Every row gives one point. To make a cloud, some directions were put in groups of two or more. Within a group, all points are equally far from the middle, so they leave a hole (a ring in 2 directions, a hollow ball in 3). The other directions are filled evenly. Then the cloud was stretched, turned, moved and blurred a little. How many holes are there, and how many directions does each take, smallest first?
(in the rows, 128 means zero)

Cloud (21 x 3)
[[ 88 182 142]
 [ 96 177 170]
 [ 74  98 122]
 [109 185 166]
 [115 156  78]
 [195 113 130]
 [ 64 121 137]
 [193 128 107]
 [135 140  70]
 [ 74 137 168]
 [136  91  78]
 [150  70 118]
 [ 70 122 108]
 [ 73 135 168]
 [105 159 188]
 [160  73 127]
 [110 182 172]
 [ 96  82 105]
 [177 107  89]
 [130 190 112]
 [149 193 128]]
Holes: 1 (3)

Cloud (32 x 4)
[[175 157 172 107]
 [154  67 118 168]
 [137  71 164 149]
 [ 96 141 150  55]
 [117  88 207 103]
 [144  89 188  77]
 [158 181 154  96]
 [110 110 158  35]
 [149  74 142 117]
 [ 93 146 184  49]
 [165 173 128  94]
 [142 160 113 168]
 [138  71  88  62]
 [ 80 109 105 154]
 [ 94 151 117 132]
 [ 75 137 167 151]
 [ 97 166 156  93]
 [130 187 195 139]
 [105 148  82  90]
 [121 156  99 186]
 [ 88  97 125 124]
 [146  78 172 150]
 [ 96  81 144 131]
 [100 181 190 113]
 [177 118 169 111]
 [154  89 168  68]
 [117  86 177  92]
 [145 177 201 149]
 [ 77 120 146 144]
 [107  84 194 122]
 [153  77 118  63]
 [ 81 134 123 159]]
Holes: 1 (2)

Cloud (54 x 6)
[[180 165 139 104 113 200]
 [ 86 163 101 143 189 128]
 [156 168 160 118 104 217]
 [167 135 185 182 124 164]
 [165 147 136 119  83 228]
 [170  83 192 126 134 221]
 [106 124 144 108 160 136]
 [196 115  87 111 162 196]
 [143 177 174 143 169 203]
 [118  97  88 117 141 180]
 [ 80 182 124 151 160 174]
 [ 90 107 162 165 152 123]
 [167 138 154 188 153 170]
 [ 77 182 170 155 100 128]
 [152 175 117  47 147  90]
 [146 174 167 124 114 210]
 [107 186 121 124 162 177]
 [177 184 153 114  76 111]
 [160 167 133 204 156 131]
 [116 115 159  84 186 191]
 [147 183 130 201 153 129]
 [193 162 128 141 119 116]
 [130  92 139 103 137 163]
 [132 122 149  56 121 116]
 [ 89 131 160  74 104 193]
 [189 125 111 155 174 167]
 [179 172 227 135 169 139]
 [182 158 134 160 147 151]
 [114  85 170 190 142 200]
 [149 155 157  80 202  96]
 [ 93 139 132 107 141 135]
 [121 100 141 126 135 120]
 [106 104 184 157 159 100]
 [197  89 165 110 154 127]
 [ 73 171 102 139 131 122]
 [156 121  84 163  90  78]
 [131 100 198  67 140 162]
 [142 183 177 113 136 156]
 [ 79 121 166 164 143 108]
 [175 126 178 152 112 186]
 [191 153 139 120 151 206]
 [185  91 181 108  97 136]
 [111 191 152 124  91 134]
 [139 174 160  79 166 192]
 [163 136 146 214 130  93]
 [103 174 179 137 151 136]
 [169 112 122 130 105 189]
 [203 167 125 132 169 139]
 [211 114 140 136 169 121]
 [200 141 189 152 161 154]
 [179 165 136 100 105 202]
 [150 181 126 180 149 152]
 [207  97 193 105 110 132]
 [118 201 134 152  95 111]]
Holes: 1 (2)

Cloud (79 x 8)
[[159  74  98 102 163 134 130 180]
 [ 91 100 140 155 187 161 143 175]
 [152  71 104 166  85 187  90  97]
 [114 195 149 129 141 125 104 172]
 [ 72 134 103  76 171 180 159 148]
 [ 84 132 139  66  75 126 185 177]
 [168 169 142 167 121 165  92  92]
 [168 101  60  86  90 135 188  84]
 [159  76 103 145 175 134 111 163]
 [167 134 111 183 113 214  90 134]
 [164  95 116 189 112 192 110  89]
 [131  92 145 191 108  96 101 117]
 [ 75 142  70 167 118 178 109  91]
 [164  86 111  81 101 215 148 122]
 [151 181 114 175 115 171 148  68]
 [111  66 104 190 102 154 119 180]
 [109  54  90 170  95 174 126 161]
 [ 82  70  77 118  89 166 180 148]
 [155 190 112 110 146  95 133  93]
 [116 196 150  75  95 145 121  95]
 [131 155  94  87  90 219 114 170]
 [ 93 183 122 146 162 170 204 134]
 [136 166  84 167  59 151  95 163]
 [ 88 114 170 183 104 144  91 148]
 [136  55  72 122 107 166 136  82]
 [ 83 147 148 106 152 165 151 211]
 [191 169 152  95 107 107 157 141]
 [175 160  91 169 121 140 193 102]
 [119 181  92 110  31 143 153 143]
 [125 178 128  67 103 158  86 104]
 [153  99 177 113 154 150 115  99]
 [173 150  63 142 140 131 187 162]
 [135 201 124 121 138  97 135 173]
 [138 160  57  60 122 166 191 114]
 [174 108  74 111  64  76 119 115]
 [ 82 115 151 165 181 173 143 133]
 [157 144  75 118  52 199 152 165]
 [153  70 119  85 104 205 117 116]
 [ 79 132 181 137 124 175  93 150]
 [111 108 157  61  86 122 199 112]
 [164 134  64 107  46 160 130 169]
 [153  79 121 103  73 175  99  70]
 [148 119 168 143 131  67 170 130]
 [ 85 165  98  92  48 116 118 104]
 [172 107 120 186 143 139  90 103]
 [124 136  42 125  84 197 104 154]
 [174 124 119 163  53 134 162  80]
 [168 101 118  58 122 165 164  75]
 [ 61 120  87 154  93 208 152 109]
 [ 77 144  79  85 162 154 123  96]
 [ 83 164 148 156  55 130 148 171]
 [183 134 182 138  93 114 119 128]
 [167 108 103  66  94 185 141  63]
 [165 141 108  81 114 228 152 139]
 [147  82 121  62 122 162 197 134]
 [127 109 162 143 143 142 206 185]
 [ 92 110 113 128 162 112 217 128]
 [118  98 191 127  96 146  91 140]
 [ 80 134 123 173 103  79 152 103]
 [157 205 147 114  88 141 164 156]
 [ 80 144 136 101 168 116  99 160]
 [121 100 163 178 123 161 169  87]
 [173 108  66 100 126 115 197  98]
 [190 141 133 149 125  75 141 147]
 [180 150 141 166 101 162 161  73]
 [166 114  78 159  76 144  70  92]
 [131 190 124  96  83 192 183 170]
 [128 176  57 149 133 132 187 167]
 [119 116 150 180 109  92 186 178]
 [134  66 117  77 100 113  84 131]
 [ 81 169 111 137  38 122 154 117]
 [154  87 158 119 147 197 147 168]
 [143  80 134  95  47 111 104 148]
 [160 178 124 160  97 191 170  79]
 [ 83 133 101 136 115  56 176 157]
 [164  97 153 167  82 160 126 194]
 [120 189  93  91 128  72 137 133]
 [131  94 162 123 162 100 103 171]
 [159 118  33 138  99 181 169 113]]
Holes: 3 (2, 3, 3)

Cloud (108 x 9)
[[146 175 137 108 179 177 102 169 127]
 [ 70 126 124 120 183 128 115 144 155]
 [155 113 158 152 108 130 183 217  47]
 [137 141 203 107  96 121 144 165  87]
 [172 186 131  94 103 108  75  83 133]
 [121 140 167 151  61 146 188 165 167]
 [165 140 130 206 117  90 143 114  90]
 [111 156 118 175  76 203  76  95 156]
 [159  89 118 138  82 161 172 126 129]
 [158 144 181 162  89 153 136 132  92]
 [162 177 112  84 161  94  62 145 118]
 [ 68 133 159 118 121 189 169 194 115]
 [160 100 181  83  96 168 146 112 184]
 [130 142 122 185 157 183 131 169  73]
 [117 181 118  86 174 132  91 151 122]
 [121 188 143 156  77  91  74 100 138]
 [147  98  96 139 132 101 113  41 172]
 [151 137 142 183  60 119 165 163 184]
 [142 161 170 146 133  77  81 178  95]
 [161  87 135 109 172 101  38  69 159]
 [142 130 181  68 130  92 119 186  61]
 [114 167 173  80 128  61 173 171 100]
 [156 110  84 139 176  94 116 136 201]
 [ 87 162  71 184 100 118 117  67  83]
 [123  88 179 145  85 154  90 177 102]
 [113 111 103  73 125  47 207 162 118]
 [155 100 199 143  77 107 115 170 142]
 [137 110 220 139 189 147 109  86 183]
 [ 96 136 177 115  57 131 107 172 130]
 [179 129 131 167  89  49 109 163 149]
 [130 114  96 176 175 117  51 128 114]
 [139 176 129  86 119  99 142 100 104]
 [134 102 119 122 159 193 153 138 191]
 [ 99  80 147  75  77 105 156 100 106]
 [161  80 188  81 146 123 116 124  91]
 [ 64  94 146 142  69 100 110 171  84]
 [156 169 133 180 178 177  67 153 119]
 [ 92 163  98 118 137  74  68 171 129]
 [107 166 117 158 193 184  84 120 116]
 [108 101 101 119 128  38 159  88 119]
 [111  87 109 168 103 156  41 135 135]
 [103 101 205 106 164 114 112 145 185]
 [137 167 183 183  89 152  95  80 157]
 [ 61  83 170 126 139 123 128 185 114]
 [153 145 211 111 112 147 107 155 155]
 [103 105 123 174 107 204  99 182 145]
 [124  74 114  68  99 127 112 119  81]
 [104 136 189 152  83  69 185 206  79]
 [135 125 174 186 133 110  77 146 102]
 [145  70 161 134 118  37 159 100  78]
 [128 148 154 194  86 107 145 129  41]
 [115 146  85 104  93  51 142 143  61]
 [ 79 130 121 186  70 175 119 118  88]
 [124 153  89 206 139  89 147  99 125]
 [ 72 133 191 139 126 136 133 109 185]
 [ 45 166 125 132 114  55 191 184 133]
 [ 46  96 150  91  96 152 118 119  87]
 [155 102 208 159  83 141 118  53 145]
 [122  91 138  90  29 144 140 161  67]
 [162 170 100 148 168 134 135 198 161]
 [136 151  99 127  37 137 100 107  82]
 [150  84 172 143  78  84 107  78  96]
 [ 66 135 151 145 153  48 140 199  96]
 [127 139 105 193  95 145 172 178  87]
 [198  89 109 143 126 113  61 171 115]
 [ 65 117  99 105 104  87 113 104 126]
 [126 112  78 149 139 167 187 178 108]
 [117  46 165 159 115 114 192  81 110]
 [161 101 164 111 181  43  76  94 166]
 [138 127  40 133 111 136 106 164 126]
 [163 107  71 131 104 117 121 132  72]
 [128  74 126 188 105 128 173  95 128]
 [172  97 134 112 115  61 162  72 135]
 [ 93  92 128 123 152  62  90 135 121]
 [147 187 131 129 162  86  99 192 107]
 [ 61 103 114 128 140 154 179 121 163]
 [181  76 108 108 143 105  65 181 130]
 [157  66 203 147 168 135 141 112 158]
 [116 152 150 184  78 151 170  84 126]
 [116 131  90 147 190 100 163 203 126]
 [ 94 123 177 160 110 181 172 165  89]
 [120 153 150  84 183 136 147 208 102]
 [181 112 169 153 169 120  48 123  73]
 [104 134 137 195  86 103 237 176 100]
 [175 179  91  85 102 143  98 173 131]
 [169 130 149 171  90 177 142 103  99]
 [117 149 168  65  96 145 148 142  81]
 [ 68 172 105 165 124 109 116 152 139]
 [137 167 127 180 205  54 103  90 185]
 [139 107 119 162  45 148 133 141  52]
 [111 136 150 133  78 157 152  46 179]
 [153 135 146 165 106  25 133 104  71]
 [ 56  75 113 159 123 142 126 160  81]
 [172 172 160 140 107  83 181 175 156]
 [ 73 103 117 184 126 158 102 101 126]
 [180  89 107 100  60 134  93 154  96]
 [191 135 167 132 120  36  66 102 142]
 [132 153 103 125 185  53 152 178 137]
 [ 81 114 151 171  93 167  82 105 135]
 [ 78 163 171 123 132 156 118 134 141]
 [131  79 179 114 115 204  88 122  98]
 [137  86 112 172 107 185 154 178  78]
 [ 59 129 103 137 120  52 132 177 142]
 [126 121 207  76 135 144 134 122 125]
 [110 136 182 204  94 131 177  88 118]
 [143 141 161 165 124 133 212 180  77]
 [ 75 145 120 104  67 116  93  79 107]
 [109 101  80 175 151  96 155 172 130]]
Holes: 1 (6)

Cloud (91 x 9)
[[119 165 112 113 177 170  69 144 155]
 [211 162 148 153 161 175 194 186  87]
 [143 152  63 153  83  83  94 119 108]
 [116 156 128 104 132 164 110 178 124]
 [154 223 123  81 110 123  99 108 124]
 [200  88 166 143 143 132  68 122 143]
 [ 86  92 134 161  97 139 103 142 165]
 [ 58 115 154 115 116 124  75 120 130]
 [167 137 119 164  78 135 134 128 102]
 [172 112 135 146  72  85 150  70 141]
 [ 99  75 109 139 120  82  87 101 162]
 [ 68  86 159  61 165 161 130  85 192]
 [126 141 129 110 152 142  73 107 160]
 [139 142 119 137 219 107 131 132 106]
 [117  42 166 146 182 115 144 107 131]
 [146 150  75 169 179 147 154 145 110]
 [172  88  87 131 116 116 117  83 123]
 [ 86 128 101  43 179 163 143 139 148]
 [151 111 140 116 151 124 152 149  52]
 [151 101 160  99 166 127 131  96 113]
 [200 210  90 100 125 159 110 130 137]
 [135 118  85 192 130 110 156 141 151]
 [126  63 128 115 105 180 121 121 105]
 [ 91 136  99  91 106 110  53 122  93]
 [ 75 103  91  97 103 141 158 134 125]
 [ 93  98  85 170  96 101 152 157  83]
 [204 146 157 149 144 111 128 172  90]
 [168 177 147  74 166  83 121 122 136]
 [103 128 129 115 174 192 114 123 113]
 [136 156 139 143 181 145 112 129 123]
 [147 137 157  98 148 121  46  79 132]
 [109 189 161 148 102 103  98 142  52]
 [114 153  63 145 100 173 102 109 125]
 [121 125 153 115  97 133  78 111 158]
 [119 109 142  59  93 148  81 159 137]
 [105  53 118 122 154 142 115 154 178]
 [ 87 198 159 176 125 102  89 109 153]
 [103 127 141 147 113 113 126 229 117]
 [122 133  89 140 156 155 141 149 122]
 [132  86 156 113 178 119 124 184 115]
 [ 96 124 128 122 149 118  98 134  55]
 [172 150 115 181 112 134 123 143 194]
 [110  79 155 110 145 132  99 198 101]
 [ 77 120 125 146 112 108 130 134  83]
 [244 162 129 137 111 129 186 126 177]
 [161 119 216 111 138 140 141 124 185]
 [153  78 121 157 147 144 109 170 115]
 [ 93  86 148 109 190 134 108  95 184]
 [177 175 143 140  91  94 115 143  95]
 [211 128 116 152 118 149 147 101 126]
 [162 152  90 135  52 112  82 149 157]
 [169  82 157 162 157 135 123 109 135]
 [175 132 150  90 124 128  91 139 159]
 [121  84 219 122  69 140 109  98 153]
 [120  74 129 101  84 152 108 113 128]
 [104  99 163  98 151 147  73  81 162]
 [156  71 115 191 119 124 126 133  97]
 [166 167 106 181 179 100 112 111 155]
 [176  85 140 116  76 125 126 122 112]
 [130 130 120  81  56 109  84 150 138]
 [138 129 174  88  65 124  64 153 149]
 [128 124 122 152  84  82  90 137 109]
 [ 84  79 116 151 100 131 151 145 152]
 [ 96 140 139  76 130 185 134 117 150]
 [117  90 108 158  93 149 154 172 152]
 [104 123 140 147  91  68  57 119 149]
 [183 135 112 112  73 181  69 111 142]
 [ 83 130 147 186 103 130 142 117  64]
 [131  85 112 135  89 191 154 117 112]
 [249 161 135 142 147 155 130 124 157]
 [116 147 142 201 109 114  94 118 151]
 [ 90  83 155  90 118 124 135 140 116]
 [181 167 140 177 107 136 144  63 126]
 [180 144  57 112 166 103  83 102 143]
 [196 154 181 146 161  89  89 127  84]
 [144 122  52 110 110 135  75 107 128]
 [139 218 177 104 133 111 100 110 113]
 [115 114 117 125 137 123  56  83 172]
 [ 90 129 134  79 161 165 152  93 129]
 [115 123 146 132  74  77 159  83 122]
 [158  49 142 134 110 211 118  83 135]
 [191 111 102 157 135 163 117  85 117]
 [144 103 189 178 118 118  91 109 141]
 [120 146 115 107  93 171 138 120 155]
 [ 93 167 158  93 169  69  88 116 125]
 [159 166 101  99 129 132 126 137 145]
 [214 139 135 114 144 151  71  94 147]
 [117 142 130 157  72 176 143 147 137]
 [133  66 138 110  99 142 102  91  60]
 [156 203 176 150 175  97 102  99 132]
 [136 197 102 158  98 154 147 106 132]]
Holes: 0

Cloud (105 x 9)
[[ 30  95 144 157  36 159 128 121 179]
 [123 119  99 176 103 207 151 133 130]
 [101 105  71  97 150 158 164 180 141]
 [ 71  85  66 128  86 157 147 145 124]
 [115 198 186  93  84 143 108  45  76]
 [ 85 167 118 107  81 171  90 137 197]
 [115 125  14 144 128 153  86 140 123]
 [139 193 121 114 104  94 100 172 133]
 [144 184 215 147 111 109 171 140 145]
 [184 158 116 152  79  84  69 107  97]
 [106 169  88 149 111  78 115 103 157]
 [157 200  88  71 100 166 113 130  89]
 [ 71 186 136 102 105  83 134  98 146]
 [111 126  34 109  50 131 117 134 142]
 [161 124 106 117 212 173 113 164 145]
 [ 92 156 126  74 110  68 174  90 156]
 [148 139 167  96 172 124 136 151 131]
 [ 94 130  77  90 158 143 156 157  44]
 [135 194 143 127  70 101 127 108 106]
 [127  96 108 118  62 135 130 143 124]
 [133 145  23 100  58 139  58 104 158]
 [ 47 152 131  97  85 135 142 130 172]
 [126 147 116 158  95 141 122  95  71]
 [106 150 100 142  81 159 194 135 164]
 [107 197  98 136 111 102 112  71 201]
 [134 195 118 114  88  44 132 161 170]
 [125 165 121  87  39  74 114  78 114]
 [106 122 134  49 126 181  83  95 121]
 [173 156 122 166 171 144 164  78  56]
 [102 107 158 128  79 156 120 148 105]
 [ 66 133 110 105 126 131 108 149 200]
 [119  97 190 165 160 127 132 132 136]
 [119 114 158 178 118  43 169  78 117]
 [ 91 187 208 108 131 170 171 102 172]
 [158 110 154 120 193 136  83 159 107]
 [ 85 114 113  52  87 165  70  89 135]
 [202 164 194 131 165 160  97  81 149]
 [145 119 169 142 140  73  92  87 133]
 [122 177 114 166 136 121 194  93 155]
 [108 182  69  96  64  97 125  79 153]
 [102 142 126 152 139 140 189 127 145]
 [122 116  71 150 137 178 169 176 121]
 [118 109  64 146 146 171 107 128 197]
 [141 148 163 124 111 168  89 133 158]
 [105 134  93 107 134 123 187  94 148]
 [141 149 158 114 194 123 138 129 118]
 [ 77 140 125 146  59 126  90 126  98]
 [128  74 144 145 173  98 184 156 114]
 [109 182 210 113 145 101 132 110 167]
 [ 59 159 141 136 128 122  80 138 205]
 [161 131 127 132 148  45 189 103  80]
 [185 150  51 133 165  88 109 155  94]
 [170 147  61 159 177  81 110 176  91]
 [126 141  84  58 150 207  98 159 131]
 [104 160 141 115 106 107  66 152  95]
 [104 123 119 160 161 198 179 143 127]
 [137 183  98  41 135 112 148 122 142]
 [121 177 173  62 183  38 169 122 110]
 [119 165 142  57 128 112 143 115  92]
 [107 179 177 125 115 123 144 170 118]
 [140 176  82 149 125 102 178 113 153]
 [148 104 118 120 125 106 111 153 165]
 [112 177 130  81 195 118 149 135 122]
 [120 198 128 135 127 183 107 156 205]
 [ 96 115  81 126  58  88 165 129 124]
 [141 170 117 152 206 139 210 147 174]
 [138  92 153  99 190 132 169 193  81]
 [206 180 135 159 132 125 182  79  83]
 [133 249 134 134 157 119 135  90 183]
 [ 85 177 144 107  83 152 136  76 120]
 [126 140  98 204 189 147 211 176 164]
 [136 147  64 132 135  68 165 186 125]
 [183 127  99 143 182 227 162 127 112]
 [117 144 174  69 110 119  94 110 126]
 [151 173 165 122  66 179 140 123 121]
 [154 156 142 158 102 118 145  87 179]
 [137 199 156 145 121 122 100 133 144]
 [187 162 169 143 144 131 151  71  55]
 [ 69 125 107  79  78 159  69  95 165]
 [106 194 127  71 139 118 163 113 137]
 [125 142 139 102 123 223 132 110 142]
 [142 150 196 143  82 162  90 130 121]
 [121 125 154  92  88  50 126 112 165]
 [ 88 106 129 146 118  83 129 187 121]
 [ 67 120 146 118 110  91 112 127 221]
 [160 136 111 104 204 148 203 115 189]
 [146 183 107 126 158  50 134 128 152]
 [ 64 169 190  85 109 188 107 109 142]
 [ 88 120 118  77 103 167  44 137 154]
 [165 165 116  86 183  99 143 128  89]
 [190 170 182 110 153 106  55 146 114]
 [158 136 211 188 199 185 124 140 115]
 [174 186 160 154  84 124 104  54 119]
 [134 148 173 169 133  61 155 146  65]
 [156 170 174 194 107 113 118  91 129]
 [123 173 210  99 112 143 147  81 125]
 [169 197 152 202 164  94 144 108 153]
 [ 71 133  79 185 154 154 183 220 156]
 [ 98 154 115 149 184  51 180 156 140]
 [131 198 153 113 148 123 197 136  98]
 [178 152 150 147 102 130 193 101 137]
 [114 175 139 103 142 138 171 122  70]
 [ 87  99 108 109 134  46 155  81 121]
 [157 162 187 157 209 149 148 162  37]
 [103 177  79 138 144 188 157 151 167]]
Holes: 0

Cloud (87 x 9)
[[111 141  71 161 137 147 124 149  75]
 [137 149 111 206 125  95  84  52 120]
 [121 137  68 151 191  84 163 142 174]
 [103  59 123 154 143 123 121  48 128]
 [132  72 191 174 104  77 167 151  93]
 [ 93  67 155 151  89  95 172  80 108]
 [129 162  73 190 194  71 128  82 123]
 [144 140 117 175 103 169 161 172 155]
 [164 102 168  92 111 144 192 171 105]
 [137  80 132 136  82 177 142 113  88]
 [ 99 190  86 151 141 129  90  72 107]
 [141 160 125 120  33 113 111 180 104]
 [148  97 187 120 124 129 119 123 163]
 [125 117  49 144 103 117 210  60 135]
 [124 139  92 197 116  78 111  53 127]
 [145  59 139 104 163  92 154 149 153]
 [149 132  72 135  79 156 158 102  78]
 [166 135  72 141 183  57 165 180 155]
 [115 168 156  82 137 110 160  88  47]
 [159 107 175 167 143 126 145 133  57]
 [121 125  99 193 127  80 169 159 172]
 [187 121 182 101 110 125 115 129  96]
 [ 88  89 143  93  74 153  65 109  45]
 [ 89  73 155 154  41 118 139  95  80]
 [145 122  62 191 164  59  96 112 129]
 [152 163 119  81  90  80 173 164  83]
 [125 102 117 199 109 147 150  89 157]
 [ 92 101  73 178 130 107 121  51 140]
 [ 99 190  89  88 126 154 105  81 128]
 [154 169 103 114  55 158 158 170 123]
 [170 136  79 174 121  82 130  50  89]
 [133 148 101 143 145 174 108  57  68]
 [124 133  73 194 111  57 105  89  97]
 [153 155  51  96 121 183 161 164 135]
 [157  85 177  93  46 138 116 147 100]
 [108  44 147 113 103  82  84 163 127]
 [112 158  84 156 162 153  69  77 132]
 [111 179  81 178 142  94 134  64  62]
 [131 113 121  59 109 166 140  76  62]
 [147 111  89 143  93 109 157 142 195]
 [104 101  95 224 125  73 143 131 145]
 [204 147  74 105 158  79 149 105 167]
 [177 164  85 114  75 144 123 128 130]
 [ 68 130 134 124 177 136 120  26  62]
 [125 119 110  99 110 124  52 119 162]
 [121  79 151 184 119  90 198 136  84]
 [148 173 116  52  90 181 135 139 117]
 [156 136  62 132 109 180 171 139 112]
 [ 47 104 157 162 115 171 113 109  64]
 [169 106 163 188 143  93 139 128  50]
 [152 139  62 112  63 143 168 144 149]
 [109 137 184 134 145 133 120 147 149]
 [132 167  95 173  90 115 139  61 117]
 [132  59 141 154 182  90 194 105 127]
 [ 72 127 139 108 135  91 143 164 120]
 [156 147  75  80 180  94 129  86 163]
 [220 142  64 158 157 105 160 163 132]
 [155 149 125 164 119  68  69 114 145]
 [123 113 120 101 141 110  60 190 125]
 [184 145  59 142 179 148 146  64 141]
 [127 179  64 107  95 165 198 171 112]
 [181 121 133 106 182 121 124 156 166]
 [140 133 175 123 158  86 111 117  56]
 [163 132  93 154  80 119 142 233 125]
 [152 100  84 183 123 100 147 164  72]
 [185 126  99 112 101  53 125 164 134]
 [169 103 110 202 145 109 115  54 141]
 [150 125  43 161 123  77 196 136  82]
 [122  53 152 193 142  66 165  97 119]
 [169 100 138 209 155 145  84  94 121]
 [130 107 167 128  75 144 185 120  61]
 [112 122  28 145 120  97 181 133 114]
 [123 125  65 133 179 124 123 126 185]
 [ 57 121 167  94 130 137 168  85 113]
 [171 126  92 143 124 174 142  87  91]
 [127  82 156 113 128 100 116 216  99]
 [ 52 137  64 150 145 129 156  66  82]
 [152 112 112  87  94 125  92 125 169]
 [161  93 131  56  80 136 122 167 101]
 [120 179  92  53 165 161 159 158 110]
 [130 137  75 141 129  85 220 133 184]
 [ 89 128 156 185 159 125 174  74  72]
 [126 136  49 125 158  81 182 182 150]
 [100  71 194 160  94 108 130  73 116]
 [ 84  81  71 156 144 112 122  64 111]
 [182  77 161 158 106 135  96 110  78]
 [169 147  88 165 133 138  56 109 112]]
Holes: 2 (2, 6)
